Each row is a point. A path goes straight from each point to the next, and from the last back to the first. The post is the endless flat space through its rows: a point in 2 columns, a line in 3, a plane in 4, and so on, so that a path can go around it. Count how often the path circles the post. Going back the other way cancels.

Post:
[[ -2 -20]]
Path:
[[  7 -48]
 [-11 -35]
 [-46  -5]
 [-13   9]
 [ 32  27]
 [ 15 -26]
 [  9 -46]
 [-13 -60]
 [ 32 -59]
 [ 15 -13]
 [ -1  12]
 [-18  -3]
 [-58 -38]
 [ -3 -52]
 [  8 -33]
 [ 14 -18]]
Times around: 0

Post:
[[  8  10  43]
 [  0 -17 -25]]
Path, 14 rows:
[[ 32  28  -2]
 [ -9  28   9]
 [-23  -3 -16]
 [-15 -34  -4]
 [ 18 -51  28]
 [ 20  -1  27]
 [ 24  18  -1]
 [  2  34  31]
 [-51   1  -1]
 [-29 -42   4]
 [  5 -42  60]
 [ 35 -42 -19]
 [ 22 -54  14]
 [ 35 -12 -13]]
Times around: 2

Post, 5 rows:
[[ 16   5   9 -45 -13 -47]
 [  3  15 -53  57 -44  52]
 [-17 -15  29  33 -29  -1]
 [  4  27 -17  -6  -8  46]
 [  7 -25  15  -4   9 -28]]
Path, 14 rows:
[[-15 -10  31  15  17 -47]
 [-20  39  -3  27 -42 -44]
 [  6  31 -60   3  17 -19]
 [ -2   8  22  10  18   5]
 [ 29 -28  45  14   8  -6]
 [ 12 -17   4 -17 -34 -12]
 [ 11  11  25 -36 -11  18]
 [-11  12 -29 -38 -52  39]
 [-36 -36  15  -1  43  -5]
 [-28  18   8  27  -5 -33]
 [ 21  28 -14  11 -53  -7]
 [ 17  -2  27  12  -3  54]
 [ -8  -5 -12 -21 -24  25]
 [-20   3 -30 -21   5  -5]]
Times around: 2

Post:
[[-17 -10  -7  20  -5  16 -28 -12]
 [ -9  15 -46 -22 -11 -51  -6  11]
 [ -2  28  15   9 -59 -37 -51  38]
 [ 16  -5  36   0  -5  42   4 -19]
 [  9  40   6  19  23  30  14  56]
 [ 26  10  15  24  51  19 -12 -45]
 [-23   4  -8  15 -18 -17  12 -15]]
Path (20 x 8):
[[ 13  -9 -11  29 -47  24 -30 -13]
 [-18 -27   2  31 -20  20 -25   2]
 [ -2  32  43  24  -3 -51  18  52]
 [ 26  17  10  46  -5 -27  -6  21]
 [ 11  30  -6  35 -46 -11 -30  27]
 [ 14  -3  11   5 -30  19  10  17]
 [  4  -7  25  19 -25  -5 -13  -3]
 [-57  16  -1  38  11 -60  30 -14]
 [  9  38  52  -2  17  24 -10 -22]
 [ -9  22   7   0 -11   5  -3   4]
 [-53  14   3  49  -3   5 -11   9]
 [  8  12  55  44  28 -19  11  -8]
 [-14   4  -1  32   2 -28  23 -18]
 [-47 -32  10 -34 -13  23  15  -1]
 [ -1  46  30   7  23   9   4  -8]
 [-29  40  36  31 -21  37  -6  -8]
 [-40  13  16  15  -3  50 -57  44]
 [  4  -5  13 -18  10 -20 -12  43]
 [ 25 -11   8 -14   7  29  14  11]
 [  7  24 -20  20  11  -6  11  16]]
Times around: 0

Post:
[[ 22 -14  23  46 -17 -29  39  38  16  -5  -8]
 [-13  18 -45 -18  15   4   1  -2  34  -3  41]
 [ -9  -9 -40   4   4  -7  15  10  29  11 -28]
 [-10   5  19  11  -4  60  13  -2  22  35 -33]
 [-45   8  -7  -2   1 -14 -50  -4   3 -36  18]
 [  7 -16 -33 -18  11 -45  -6 -51  21 -29 -19]
 [-11 -33 -22 -24 -35   7 -11  -4 -12 -23  -5]
 [ -4  -5  13 -28  22 -18  -7 -51 -37  10 -24]
 [ 10 -21  28  -2  -4  33  24 -14 -56 -27 -36]
 [  1   5 -32  27 -10  37   0   5   5  17  17]]
Path (9 x 11):
[[ 20  17 -27  24  -3 -20  20 -11  -8  26  -6]
 [-20 -11  10  -5 -29   0  14 -32 -19  12 -12]
 [-19 -18 -12   0  24  -7  12 -57  11   5  -4]
 [-20 -34  14 -18 -17  -5  -6 -31  21  -1  -2]
 [-29  -1   8  13  -5 -17  12   5   5 -16  -9]
 [ -6  37  -6   3   1 -50  18 -28  23 -24  -1]
 [  3  12  -8   6 -10  22 -29 -31 -18 -20  -8]
 [ -2  10 -25   4  14  24   4  33  12 -23 -15]
 [  3   2  41 -37  -7 -18  11   7 -10 -20  -3]]
Times around: 0

Post (13 x 14):
[[ -4  -2 -19  -4  -4  -4   9 -24  56  13   8   7 -27  -9]
 [  4  -4   3  55 -18   7  -7   0 -46 -27  -4  -2  -3   6]
 [  5  15  13  35   1  -1  13  27 -54 -10 -19  40   5 -15]
 [-19  15 -23 -16 -17   9  29 -34  30 -14 -24   1   0 -22]
 [ 24  22   0  -3   5   3 -11 -19 -24 -23  19   5   4 -24]
 [  0   8   3  28  -2   6 -21 -24 -52  -1 -18  46  -1   6]
 [ -4   5 -20   8 -18  35  -7  -8  60   5 -31  -4   5 -38]
 [ -2  14 -39   6 -15  -5 -26  15 -37 -13  21   7   2  15]
 [ -5   8  29  11   9   5 -13   5 -23 -39 -34  19  -6   4]
 [ -3   9  -9  12   9 -10  -6  -4 -18   6  16 -10  38  15]
 [  8  12  11 -15 -20   1  -3  -5 -35  20   1   3 -17   6]
 [  3  -6 -17  -1 -34 -43 -20  -9  -4  -1   2   2  19 -21]
 [ 10  14 -33  -8  16   2   6 -27  44   1 -47 -26 -14 -32]]
Path:
[[ -5 -14  -1 -19  -8  24  -6 -31  12 -19   6  23  -2 -13]
 [-11  13 -38  -6   9   0  -5 -12   6 -21  13  -1 -16  -7]
 [-19  29 -40  31  41  12  13  13   3  33 -13  25  10   9]
 [-31  47  -6  -8 -12   4  32 -16 -20 -17 -17   6   3  23]
 [ 27   1   4  27 -23 -10 -17 -19 -14   7 -35 -10  -1  17]
 [ -6  16 -40  -1   7   1  25   3   1 -16  13  -4  15   6]
 [-12  28 -49   7  10  20  29   2 -12 -13  -9  19  42 -37]
 [-22  19 -15  -7   0  -7  31   0  -2 -16 -51  11   7 -39]
 [-12  26 -18  20 -12   1   8 -38 -19   1  19   8 -25  -2]
 [ 11  30  25  17 -20  13 -12 -12 -45   5  -6 -11 -14 -17]
 [ 22  13   4   3  26  -8   8  -1 -13  13   3  16 -29 -24]
 [ -5  -1 -49   6   9 -31   0 -14  -3 -27 -32   7  52 -38]
 [-11 -11  -9   8   3   2  10  18  12 -25  -4  17  22  14]
 [ 40   8 -34  -1 -45  -5 -19 -10 -10 -36  -7   6  -6 -27]
 [ -3  -6 -20  -4  -8   6   2 -24  -1 -45  16  15  20  -4]
 [-19  -4  -7  -4 -22  11   4  -8 -21 -32 -21   6 -11 -22]
 [-15  22 -27  -8  -1  -3  -9  23 -12  12 -11  10  -2 -15]
 [-28 -16 -11   5  -9  -5   5  26  -1 -34 -29  10 -17 -27]
 [ 22  -6   5  -9  20   8  15 -12 -15   2 -16  29 -26  -7]
 [  9  11 -37  -2 -25  16 -16  10   0 -23  -3   9 -16   7]
 [ 17  42 -19  -6 -32   7  -3 -11  16 -29  10   5 -34 -10]
 [-21  17  -1   4 -44  -4   5 -41   6 -24  13   8 -14 -14]
 [  9  29   5  19  -4   4 -14  14 -27   6  -6  20  -8 -11]
 [ 33  31  17  11  -9   9  15  -4 -13   3 -10   7   8 -16]
 [ 39  -2 -21  -7  -1  11 -27   1  -6 -39   2  -3   0   0]]
Times around: 1

Post:
[[-36 -31 -18  11  -1 -22 -32  25  -1   4   4 -11  -8   4  15  18  21 -19]
 [ 10  -2   3 -16  27 -17 -26  14 -27   4  -8  -7  24  11 -20   4  36  -7]
 [  4  -1   6  14  -8  28  -4 -13  32  22   0  20  10  -5  14  18 -27 -33]
 [-25 -24   8 -10  -6   8  28 -17 -22   6   1  28  -2 -11   7   6 -15   7]
 [ 14 -10 -11 -27   6 -25   2  11 -18  15  -9 -10 -20  -9   3  12  -5  -3]
 [ 19  13  15  11  18  42   4  12 -28 -30 -19  -3  17  38 -24 -19   1 -17]
 [-10  20   5  10  15  10 -10  -6  -2  -9  24 -21  25   2   7 -34  41   6]
 [  1 -16  19   5  36  15 -22  22   6 -18 -42  35  26  13  -5 -24  21 -14]
 [-25 -12 -28  11   4  -1   4  26  19   5 -42  20  11 -16 -18  18  -7   2]
 [ -8 -24  21  -4  -5 -13 -23  -1 -16  10 -17  -4  -6   7  -3  -1  13  39]
 [  4   5   2   1  16   4   2   0  22   5 -11  36 -25  35  13  28  -2   7]
 [ -9  12 -24  -8 -18  23 -14   2  28  -1  43  -8   9  16  10   4 -15   9]
 [ 24   8 -16 -13 -13  24  -8   7 -14  27   0   6 -16  17 -20  -8  -5  13]
 [-21 -10 -51  -2  27 -14  14  -3  15  42   6 -14   8  -9   3   5 -21  -6]
 [ 12  11  -5 -16  -1 -20  21  -1   4   2  -1  24 -16  60  13   9   6 -19]
 [-33  -4  20 -31  15 -25 -11   5   9  10  17 -10 -23  31 -30 -16  25  51]
 [  2   1   6   5  -3 -28   8  38 -25  41  -1   6   6  26  33  13  28   4]]
Path:
[[  7 -25  -4 -33  -5 -12  10  10  46  21   4 -10   9  11 -11  10 -32 -44]
 [ 25 -13   6 -14  -6   3   3   3   1  31  26  14  12   4  -8  -1   5  -8]
 [ 29  24  10  -6  15   3   0  15  -9 -11   2  18  15   6  21  -5  15  28]
 [-29 -24   5   4  14 -12  -5 -13 -17 -24 -10   7  -2  -9  -7  -3  12 -17]
 [ -3 -11 -15   3  28 -16   9   9  11  20 -24  25   3  10 -12  10   7  -9]
 [-19 -20   2 -24  -5  17  23  20   9  27   1  27   9 -19 -31  -7  -5   0]
 [ 11 -28  -6  14 -21   2  -5 -31 -15  -4  -5  21  29  12  -2   7   4   3]
 [-10 -15 -13  17 -10 -20 -36  14   7  -8  -5  13   1  38  10  -9  -5 -15]
 [ -9  -2  -7  -8  19  -7  -2   6 -11   4 -24  18 -25   6  18 -25 -21   6]
 [  0   0  21 -21  25 -20 -12   2   2   7 -27  23  47   2 -12   6  29 -11]
 [ -5   2 -16 -26  14  -9   5 -20  -7  18  -8  11 -27 -15   3  -6  -9  -3]
 [-28   0 -28  -8  38  -6   0  20  -7  -1   2  24  -7  45   1  33 -13  41]
 [  0  20   9 -13  -8  24  -4  23 -11   7 -10  -4  -4  20   0 -15  16   8]
 [ -6  -2 -10   7  -1  14   0  10   2   3 -33 -20   6  -7 -14  -2  37  17]
 [ 14 -42 -17   5  22 -21 -10   1  -7   5 -15  -9 -14   7  24  32   7 -23]
 [-22  -4  -9  -2 -17  40  32  -3 -20 -17  11   9  20   5 -20  15   6  48]
 [-17 -13 -17  18  -5  40 -15  -1   8  25   3 -11   9 -15  -1  40  18  -6]
 [ -4 -18 -20  16   2  10   9  11  -3 -16  11  -1  -9  12  23  13   0 -23]
 [  5 -13   2   8  24 -15  10   6 -17   8  -6  28   9  26  -9   9  -7  -3]
 [ 25   4   2  29  -9 -11  -1  -4   8  22 -10  18 -14  -2  17  55   9   7]
 [  7 -25 -14 -13   3   3 -10  20  -5  12  23   7 -20  24  16  -5 -29  -7]
 [-10 -12 -32   5  -5  17 -11   7  13  -5   6   1 -17  -8  15 -39 -16 -19]
 [-12  -8 -20 -26  26   5  -5 -13   1  -9  19  33  -8  14  15   5   6 -29]
 [-18 -20   9 -19 -12  14  26  -6 -26  16 -14 -13   3  14  -4 -14   3   2]]
Times around: 2

Post (17 x 18):
[[  0 -15   7 -12  -2  11   4   1   1 -24  -8 -44  -5  20  15 -23  -8 -16]
 [  4  11  -3  23  -7   9  -5 -29  11 -21  -3  12   1   2  19 -10  31   8]
 [ 23   2  15 -23  11  11  -7  16 -28   0  -3 -15   6  -5 -15  20 -12   7]
 [ 42  11  23  12   4 -24  24   8 -10 -13 -12  26  -9  23   4  -5   3   6]
 [ 16  19  16 -13   8   3 -12  -1   0  -5 -11 -10   7  19   3 -22  25  17]
 [ 15 -21   0 -20  25  17 -18  -2  20  -7 -10   0  12  -1  -1  -4   0  12]
 [-12   1  -8 -22  -2  33  10  -9   9 -20  18  18   5  28  22  -3  -4  30]
 [-17 -19 -40 -10 -18   7  24   2 -11 -21   4 -14 -25 -22  20  17  -3  16]
 [-11   8   2   4 -13 -15  18   3   6 -43  23  15 -11  23   7   8  17  -6]
 [  6   3 -10  11  -2   6 -11  12  -4   5  -5   4  -5   7  11  10  10   6]
 [-43  -3   1 -18   3  -9  -4   5   8 -18 -18   5  16   3 -17   5  -3   6]
 [ 12  11   1  -2  12 -23  21  -2  -4  31   3 -24   0  -2 -18   2   6  -5]
 [  8  16   2  -2  19  -2  32   8  11 -15  -3   3   4 -23  -3  11   4 -15]
 [-16  27 -31  25   1 -21   3 -18  22 -16  19   8  -8 -18   7 -21  21   0]
 [ -1   4 -13 -39  11  22   3   7 -31  28  -8  13  17 -11 -16   1 -10  -1]
 [  0   7   8 -14   1 -14  -9   4   9  18   3  13  11 -12   6  -8  -8  -5]
 [-16  11  -8 -11 -11   5   6   1   0  14  -8  -3 -33 -13 -11  -5 -11 -15]]
Path:
[[-17   3  -7  24  13 -12   6   5  19 -33 -14  -4  -6 -18  -3   3  37 -18]
 [  3  -8   1 -31  14 -10  38   3  28 -10  23  -4  -4 -38   1   7   0  -4]
 [  6  10  16  -6 -28  -8  25 -16   7 -10 -21  -2 -11 -45 -10 -15  -1 -53]
 [ -2  39  -2   1   4   3 -11  14   3  -1   6 -18   8  -5   4   9   8  -6]
 [  2  -1 -14  -2   1  10  -4  -6 -28 -28 -14 -35 -12  33  22 -23   4  19]
 [-31  32  12 -39   2  27  37  19 -19 -11 -19  -5 -14 -28 -19  21  11 -13]
 [-18  -4  16 -33  12  10  24   5  -3  10 -27  -9  -3  25 -31 -27  -2  19]
 [ -2  35  -4  -6  26  10  18 -19   4   4  -6  20   8   3 -41 -19   0  21]
 [ -7 -10 -24   1 -10  -6   9 -16 -15  21 -36  -6  10  -7   2  15  27  25]
 [ 31  12  -2 -25  24 -21  19  -6 -14  24  -7 -36  26  17  25 -27  18  23]
 [  6  -9  20  -6   6  -1  -1  -2 -17 -41  -3  40  12  10  20  11  -3  -6]
 [-54   3 -37  16   6 -19 -18 -12  19  10 -15 -17  -1 -15 -25 -25  19 -14]
 [-24  14 -20  13 -18  29  20   0 -13 -20  18  20   7  14   6  10  30 -22]
 [-22 -14  -8 -16 -16  23  -1  -5   3  -2 -37 -12   4  -6   0   4 -38   6]
 [ 17  50  -3  13  11  37  10 -15   3  -3  -4  20 -12   0   0  21  33  29]
 [  4  26   8 -19  49  10  38 -38  29 -32  14  -9  -2  17 -36 -18  23  25]
 [ 11 -20  -3   7  18  -8 -19   9  17 -22   1  -3  -9   3   1  -5   6  29]
 [ -6  37   2   1  -5   2  25   0  -5  -9  -9  11 -28 -31 -17   7  26   8]
 [-38   7  -6  18  -4 -19  -8  -5   6  -9  -2  52  17  17  16 -60 -15 -39]
 [ -7  24  18 -14   4  17 -20  45   1 -15 -17  -1   5   0  -4 -10  -9 -28]
 [ 13   3  -4  -3   6  31  53 -20  37 -32   9   8 -38  12   1  17   6  14]
 [-24   8 -19  18  -1  27  -4 -31   4 -57  11  36   1  29   0  -2 -15   7]
 [ 13  11   2 -20   2  -6  27 -17  -1 -29  20  37  -9   2  13  -9  10  10]
 [ -4  -2 -18   9  -7 -27 -19  21 -30 -10  23  15 -15  23  21 -37 -20  10]
 [  6  20  23   3  13   0   2 -10  22 -19  15   3   7  15 -14 -31   5 -13]
 [ 32   2  20  -9  28 -34  14  23  30  19  -4 -10  12  -6 -30   1   4 -24]
 [  6 -13 -43  -7  11   3  -8  -3  -3 -32  -2   8 -11 -23  -8  11  22 -13]
 [ 24  24 -10 -10  13 -29 -10   7 -16  29  -3  -5  -2 -12   5  -7  23  -3]]
Times around: 5

Post, 17 rows:
[[  7  -6 -15 -32  20  -7 -16  -7  14   5   0   8 -25   7 -27   7  -5 -11]
 [-28 -10  -3  -5 -15  -8 -24  40  14 -11  -9  -2   1  26 -34  32   9 -13]
 [  1  14  15  28  -3  -9  -3  10 -35  13  -2  16   5  -8   4   4  18 -29]
 [ -5  16  -3   1 -25  10 -23   5 -15 -12  -2  -5 -31   4 -10   2 -11  12]
 [ -2   1  34 -10   9 -39   6   9  -7  -8  11 -20 -13  22 -19  36   6 -26]
 [  8   1  -6   4  -6 -22 -24  15 -18  18 -28 -11 -23  17   2  27  23 -20]
 [  0 -12 -18   0   4  -3 -14  -2 -13 -18  14  10  21  13  10  17 -15  16]
 [  3  17  23 -18  12 -12 -43 -12   3  23 -28  -7 -21   5  -9 -22 -21  18]
 [ 19  -9 -27   9  11  -5 -17  -1 -45  14 -21 -22  -4   0 -23  33  -7  16]
 [ -3  24 -12 -10  45  -1  -6 -13 -15  13  -5 -23  18   9  14   7  15  -3]
 [ 14  20  12 -15 -40  33  -8   7  -7   8  -8  13 -17 -25  -1 -19 -31 -22]
 [  4  27  -3  30  -5 -30  18  18 -28   4  21  -9  23   8  -3   4 -10  -9]
 [ 19 -17  18  -1 -23  -4  15 -36   3 -18  -7  -4 -10   5 -24  10 -14 -22]
 [ -6   6  21 -27 -29   5 -17 -16   1   2  14   7  20 -27 -17 -27   4  -3]
 [ 18  13   3  12   8   5  -7   0   0  23 -26 -18 -16  -3  12  23  19  14]
 [ 28   1 -20  29  -9   1 -22 -10  33 -20  20  12   4   0 -12  19 -39 -18]
 [-11  19   8 -21  11   7 -26 -47  14  34  -8 -17 -24  11   7  24   6  10]]
Path (22 x 18):
[[ 14  -2 -14  21 -13  17 -25   6 -21   4 -18  28  -8 -41   4   6  25 -35]
 [-13  15   0  -2  26 -29  11  22  -6  -6 -15  -7 -12  23 -22  45  26 -20]
 [ -1  21  -9  -4  -1   8  18  -8  12   2  -2 -10  -5 -22 -13  12   5   4]
 [-11  40   1 -20   2  22  -4 -16 -40  29 -12 -10  -8   4 -13  32   3  14]
 [ 19  22   2  -8 -21  14 -29   6  -5  23  -4  -7 -13  15   8  14  -3  18]
 [-17  -8  -6 -37  -3  25 -60 -30  32  13  27  30 -20  -2  -1   9   2 -20]
 [  4 -10  20  25   5  -3 -31 -14   5   7 -13  -7   6  20  -9  12   0 -10]
 [-32  36  12  16   5 -21 -29   9   2  13  10   0  -4  17  12 -13  -1   7]
 [-33 -10  29 -36  16 -18  -9  -4 -13  18 -25  -1   4  12 -40   2   0  -9]
 [-14  35  18  17  -1 -39   3  -1   6  13   8  11  -5   6 -37  14   7  18]
 [ 20  28  12  -1  17 -37 -26   6   3  15 -26   1  18  -3  26 -23 -12   7]
 [ 51  -3   8  32  12 -23   9  10 -45 -30 -17  -8 -13  10   6  18 -28  -2]
 [ 29 -17  20 -22  -6  -8  -8 -40  31   7   0  -1 -23   8  -1  18  -3   6]
 [  0  -1   3   8   7  -7   2 -15 -25   4  14 -27  37  14  12  18  -9  25]
 [-23   7  19 -24  -4   0 -26 -14   9  12  -5   1 -39   5  -1  20 -26 -21]
 [-15  37  -1   7  48 -23   4  -3  26   4  -5 -20  -7  26   4  26 -32  18]
 [  2  21   6  -3  14   0  -7  -3  -9   2 -25 -24 -34  21 -30  19 -13   0]
 [ 19 -27 -15 -13  -5   7 -17  -6 -15 -11  12 -16   1  16 -42  26  -3  26]
 [ 13   4 -16 -18  10 -15  -1  -5  38  -4  10  -9   6  32 -10  16  -6   7]
 [ 17  -1  -9 -21 -21 -21 -53  19  -3  35   8  -1   8  -8 -29  24 -27  18]
 [ 10  -8 -10   4 -27   2 -30 -20 -22  10  11  -6   4  11 -24  34 -17 -47]
 [ 18   7  26  25   1 -36  -3  16  -1   1 -11 -16 -31  -5 -16 -27  -7  18]]
Times around: 3

Post:
[[-23  -2   3   1   8  -5  26 -17 -19 -12  21  17   3   9  12 -18 -11 -15]
 [  7   1   5  -4 -27  17 -14  24   3  -3 -16  -6  -7   6  12  29  -3  31]
 [-22  -2   2  11  -7 -16  24 -17  -4 -14  15  20  -9 -24 -17  -2 -10 -20]
 [ -5   1  -1   6  29 -19   8 -15 -19 -14  -5  -5  -1  -9   1 -12 -18  16]
 [ -7 -22  12 -13  -3   2 -24 -27  -9  13 -13   0   6  -9  -3 -26  10  21]
 [-11 -19   6  -6   1 -60   6  -6  -9 -14  22   5   8  -1   2   0 -12  -9]
 [ -1 -26  -8 -11   2   3 -13 -12  20   7   0 -10  -1   3 -17   4  -6   9]
 [ -1 -29   6   4   2   0   1 -28 -12  -2 -14  -6  31  -9  -9   5   3  12]
 [ 15  13  10   5   3  11  11  37  34  21 -18  17   3  -3  14   6   8  27]
 [ -5 -18 -14   7   5   0  -1  -6 -15   3   9   3 -18  -4  -9   3  17  -1]
 [ 13  31   4   7  -5  21 -12   7  17 -21 -34  -1  -5  26   6   1  28  38]
 [ 23  27  12 -15  13  12 -10   6  10   2 -19 -11  10  -9   9  10   7   3]
 [ -8  -8   1  13   9  -6  -6  -9 -20   2  26  -7  14   6 -19  -8 -17 -15]
 [-11  -9 -15 -16  -7  -3  -5  -9  -4  22   5  21  13 -10 -11   6   8  12]
 [ -5 -30  -7  16   6 -15 -11 -24   6  -3  19   8   9  -9   7  -1 -12   5]
 [ 16  17   4   5 -12  12   2  14   9   1 -41   6  -1  16  12   7  -5   1]
 [ -2  34  -8  11 -20  19   1  37   4 -17 -32 -10  15   4  11  -3  14  -5]]
Path:
[[-41  -2 -12   0 -16   8  -3   1 -34  20  11   5  15  -5  26 -34  -7   6]
 [-12   6  27 -13  16 -53   4  -2 -11   8   2  24  -1  -3  27 -35 -18  18]
 [ -4  -6   9  -1  16   5  17  26  14  15  -6  21  13   1  20 -10   4   6]
 [ 10 -16  20  -9   1 -19 -26 -14 -27 -26 -18 -22  36  13 -22 -10  -6  23]
 [ -4   0 -31   8  -9  40   8  -4 -17   2 -11   3  15  -4 -17  25  -8   8]
 [ 11 -32  -6  17 -23   5  22 -22  29  -8   3   7 -33  -2  -5  37 -16   7]
 [-28  16  -8  15  10  26  18 -17 -43  -7  10 -26  -8 -31 -31  -3 -20 -44]
 [ -1 -13   1   4 -13 -16  -6  13   5   8 -10   9 -16  -8  20  22 -20  24]
 [ 10  40   1  -7  32   7  18  -3  26 -14 -12 -15  10  -4 -19  -4  20  15]
 [  4   6   5 -15  -8   1  -3 -26   9  -5 -20  14  36   2  17 -28  22  -7]
 [-11  26  -1 -21   9   1  11  27  -2   3   0  -1  14 -23  -3 -19   5   1]
 [-10 -10  -1 -22 -40 -28  15  35  20  29 -20  41   5  -6   5   9 -14 -12]
 [  0   4  24 -11  22 -24  -8  -9   2  25  14  14  20 -26   5 -12 -17  -5]
 [-12 -21  -6  16 -15 -11   7  -4  10  -6   4  11 -17  -6  -4  22  10  20]
 [ -4  26   8 -12  36  -8  42 -53  12   9  -8  43  12 -30   3 -35   7   6]
 [ 17  -7  -5  -7 -11 -14 -22   4 -15   0  11  -5   3  14   8   1   6  14]
 [  4   2 -12 -17  -7 -35  -9 -14  -4  -8 -27 -16  -8  -1 -20 -28  21   9]
 [  5 -27 -11   4 -12   0  15   7   2  23   1  -3  33  35   1  19 -11 -27]
 [-26  14 -17   5 -19   8  -4  -9 -17 -27   1 -17 -23  19 -27   7 -17 -20]
 [-27 -10 -13  29   2  -2  11   8 -18  13   0 -11  -4 -10 -16 -12 -12 -35]
 [-15 -14 -18   5 -19   1   3   1  35  15  16   6  -6  -1   9  -6  -3   7]
 [ 33   8  32 -13  17 -34  -6 -29   0 -33 -29 -29  15  -4  10 -16  19   6]
 [-11 -32  13  20 -10   8   6   9  20 -16   4 -12   1  24  -5 -20 -20  13]
 [  0  16   7  12  26  29  -5 -14 -23 -29 -14   2   1  26  -5 -10  58   4]
 [  7  13 -11  29  10  26  17   5 -12  12   3  19 -13   6  19   7   5 -52]
 [-32 -10 -19  13 -26  16   1  12 -14  22 -13   1 -13 -16  -6   8 -13  -1]
 [-14  -8  -1  -2  -3 -13  13  12 -13 -13 -18  -1  14   0  -2  14  16  18]
 [  9  22  -5 -25  35   5   8 -21   1 -19 -23   1  -9  -2 -27 -10  17   1]
 [-11  -8   0   3  -9 -14   3   1 -28 -26  -2 -31  25 -32 -37 -11 -12 -35]
 [ 19 -10   7  -3  11 -12  14   8  27  19 -18  -7  30   8  22 -13  15  38]]
Times around: 0
